Rows are points. Each table stands for the endless flat space through its points: a line for two points, a plane for three, and so on. The two share one point or none. Which?

First (2 x 3)
[14 -27 -3]
[32 -36 -24]
Second (2 x 3)
[29 -51 -35]
[31 -43 -25]
They share: no point

First (5 x 6)
[-36 37 -6 53 -8 23]
[-43 20 4 60 -35 2]
[-14 -47 6 15 -23 35]
[-38 -7 16 38 -47 12]
[-14 -54 5 22 -23 26]
Second (2 x 6)
[-33 -6 35 57 -22 14]
[-25 -8 19 39 -14 28]
They share: no point

First (2 x 9)
[27 13 -26 -26 -11 -32 -32 8 16]
[17 7 -24 -14 5 -32 -26 24 26]
Second (5 x 9)
[37 31 -23 -2 41 -42 -6 59 41]
[3 33 -15 4 0 -12 -32 31 11]
[7 5 -9 -39 -9 -27 -58 53 18]
[39 21 -33 19 62 -57 22 39 48]
[30 32 -11 -22 26 -42 -31 70 25]
They share: [12 4 -23 -8 13 -32 -23 32 31]

First (3 x 11)
[-23 19 -28 -17 57 -37 -1 -14 -17 15 -13]
[-29 23 -29 -24 65 -37 5 -18 -24 7 -21]
[13 1 -18 12 10 -35 -39 -1 25 47 22]
Second (2 x 11)
[16 20 -6 -34 34 -15 -23 13 -18 43 -6]
[2 16 -18 -20 38 -31 -23 -1 0 27 0]
They share: no point

First (7 x 14)
[0 104 -19 -7 -30 -14 -26 10 49 -59 -85 -90 -14 -10]
[-25 35 -44 64 19 -40 19 4 82 -40 -32 -62 12 -15]
[-26 34 -7 29 -4 6 -45 -30 17 -29 -87 -35 -58 35]
[-70 -37 -5 90 79 -10 2 -32 41 -34 -23 -16 -36 53]
[-34 24 -16 49 3 8 -36 -53 30 -23 -77 -39 -67 49]
[-39 -4 -12 63 56 -16 -40 -22 29 -12 -82 -21 -3 -7]
[-67 -40 6 75 94 -16 6 -12 25 -30 -10 -13 -11 29]
Second (2 x 14)
[-29 21 -5 37 16 -40 2 19 20 -44 -30 -21 -9 -5]
[-13 29 -21 45 -16 -4 -6 11 48 -12 -22 -21 -5 -17]
They share: no point

First (4 x 18)
[-53 24 -20 -8 26 -20 49 -3 -55 55 -53 7 1 -56 35 54 -45 -42]
[-8 -21 35 -51 -22 -11 2 33 -24 1 -16 25 52 -15 39 5 -28 7]
[-62 33 -35 -5 44 -59 52 -15 -10 31 -32 19 -2 -53 17 51 -30 -33]
[-26 -3 27 -49 11 -20 0 15 -20 -8 3 -2 76 -37 52 37 -56 -16]
Second (3 x 18)
[-43 -3 13 -44 -7 -48 39 -2 -49 -7 1 5 34 -41 21 56 -53 -11]
[-31 15 1 -26 20 -36 36 4 -22 14 -14 17 31 -32 33 32 -29 -5]
[-25 -12 -2 -26 -4 -24 15 22 -10 17 -26 41 4 -26 6 38 -29 -26]
They share: no point

First (3 x 24)
[-34 23 -25 -14 -38 25 -12 14 -21 7 40 -19 16 -15 -5 17 32 -46 -15 -31 1 6 -25 -32]
[-3 12 -21 14 -25 37 -26 -25 -40 -35 6 -11 25 -11 30 7 2 -1 5 11 -1 -10 -12 -2]
[7 25 -20 -6 -42 49 -34 -28 -38 -23 20 -9 16 -10 23 9 8 -19 1 -1 3 -14 -29 1]
Second (7 x 24)
[-22 -18 -6 78 4 21 19 -11 5 13 28 23 33 7 4 54 -26 -30 21 42 -27 10 -9 -16]
[-40 21 -11 -11 -22 38 -14 18 -43 -39 -15 -22 23 -17 29 0 30 -18 -6 -34 -2 2 -7 -26]
[-59 31 -41 -3 -61 -37 -18 20 -78 -47 -7 -37 52 -69 42 -28 35 -21 -35 -46 -15 -17 -16 -39]
[-14 -22 -25 48 1 27 -2 -28 -14 3 20 6 40 14 -6 54 13 -16 23 30 -12 3 4 7]
[-93 41 22 45 -18 17 -11 43 -3 -57 -15 -20 -5 -56 24 6 4 -19 -15 -10 -14 6 -35 -28]
[-42 13 -25 33 -27 -5 21 5 -50 -34 5 -15 38 -38 18 -4 -23 -61 -30 -25 -11 -13 -7 -63]
[-69 16 -6 26 8 51 -46 -14 3 -64 -6 -43 -13 -18 -30 40 54 10 4 13 25 0 -6 32]
They share: [-28 8 -24 14 -19 21 -12 -1 -31 -21 14 -17 27 -14 16 11 14 -12 -3 -3 -3 2 -6 -21]

First (7 x 24)
[18 14 7 10 17 -40 58 -5 -8 6 36 -29 63 56 45 -2 3 -61 12 -31 0 18 -1 -10]
[-1 -13 21 25 16 7 65 0 -36 53 52 -36 17 32 30 -7 33 -51 44 -31 4 8 -23 41]
[98 31 5 -13 50 -54 5 53 22 29 -26 29 54 36 -3 55 2 -27 -28 27 -29 -23 24 -31]
[30 -18 -17 -5 38 -29 40 48 -23 34 26 -22 4 -13 -14 25 29 -14 24 3 15 -26 0 -3]
[64 6 -23 15 52 -27 34 66 -29 28 32 8 34 -9 -6 37 23 -48 34 -7 11 -26 12 -25]
[32 1 -21 3 33 -49 51 34 -18 3 39 -22 45 13 15 16 8 -47 25 -20 20 -8 5 -30]
[36 -6 5 6 41 6 27 37 -25 65 12 -8 -2 0 -14 25 45 -12 14 12 -16 -19 3 30]
Second (3 x 24)
[51 -19 -26 -16 27 -8 44 55 -6 -3 29 -15 31 49 32 36 59 -38 12 19 -27 25 -8 -5]
[18 -7 -25 -29 26 1 28 29 -30 12 31 -21 8 23 29 11 25 -10 -14 32 -7 19 17 -1]
[15 3 -9 -6 38 -16 24 19 -15 21 14 -26 18 13 9 10 20 -3 -10 16 -9 0 18 0]
They share: no point

First (4 x 24)
[60 -29 -60 -16 13 -45 59 7 -64 -82 -10 -26 13 -33 9 1 22 1 -26 25 42 -9 -46 -26]
[56 -19 -36 -16 5 -41 33 23 -36 -64 0 -20 3 -25 7 13 16 1 -40 15 10 -17 -34 -32]
[16 -27 24 -16 15 11 1 39 34 2 10 -26 -1 -29 -7 -11 -32 13 -12 -1 -58 -13 14 10]
[51 -16 -14 -12 0 -30 13 35 -7 -47 11 -14 1 -19 6 10 7 4 -47 6 -20 -26 -22 -33]
Second (6 x 24)
[1 11 -4 34 47 4 36 24 -7 -20 32 -39 -38 10 22 -14 -49 -10 10 1 -34 6 -33 27]
[43 7 4 -40 -3 -55 10 47 -54 -58 28 -36 36 -20 -51 40 -51 -2 6 38 -57 -42 9 -57]
[-2 -5 6 39 43 14 45 26 1 -26 29 -40 -37 -8 21 -24 -34 4 7 -5 -27 4 -44 28]
[63 -22 -38 -54 -10 -47 19 32 -24 -31 -23 1 3 -43 -11 22 17 14 -17 33 -19 4 22 -5]
[65 -30 14 -18 41 -37 12 -33 23 -38 47 -6 -5 -27 -20 14 -42 -16 -9 -49 -34 -3 16 0]
[-11 -31 -2 -18 2 20 21 75 -28 -31 -30 -80 26 -32 5 -6 -4 14 -46 43 7 -41 -51 -38]
They share: [33 -24 -10 -20 14 -16 23 27 -9 -31 -1 -28 -1 -31 -2 4 -9 6 -19 10 -16 -8 -10 -5]

First (3 x 24)
[-24 43 -10 -20 -3 -28 48 7 -35 -5 -39 2 30 2 15 24 16 -25 12 -14 -7 -23 -33 17]
[-23 42 -19 -15 -8 -31 50 5 -28 3 -36 -2 26 3 6 16 16 -22 5 -23 -13 -22 -30 16]
[-20 19 -26 -28 9 8 16 27 -15 15 -11 -2 26 2 15 0 0 -21 28 6 -15 -3 -25 17]
Second (7 x 24)
[7 26 -27 12 31 3 -7 8 7 50 -29 -15 9 -4 -33 -36 -24 -14 19 10 -31 -15 -40 12]
[-24 -5 -43 -8 -25 -17 10 -2 7 13 -44 -5 1 -11 -34 -34 -55 -11 11 -37 -1 37 -19 -11]
[19 61 -33 -7 -2 21 8 60 -25 18 -6 -7 54 2 11 0 -38 -53 47 29 -25 27 -36 -8]
[-46 8 -33 -8 -46 -18 3 31 -23 -16 -2 8 23 -11 10 -19 12 15 -17 -26 41 15 -11 -27]
[-13 39 -43 -21 9 12 35 10 -13 31 -6 25 25 2 21 18 -7 -50 19 35 -35 -11 -37 23]
[3 54 -11 -14 42 11 17 53 -21 35 1 -37 45 17 15 2 51 -15 32 10 -39 -48 -31 35]
[-47 28 -37 1 7 7 10 24 -7 23 16 8 25 3 23 5 81 3 -30 22 13 -54 -24 10]
They share: [-20 24 -31 -21 1 -4 26 20 -13 18 -15 -5 23 3 6 -2 4 -19 17 -8 -19 -7 -24 16]
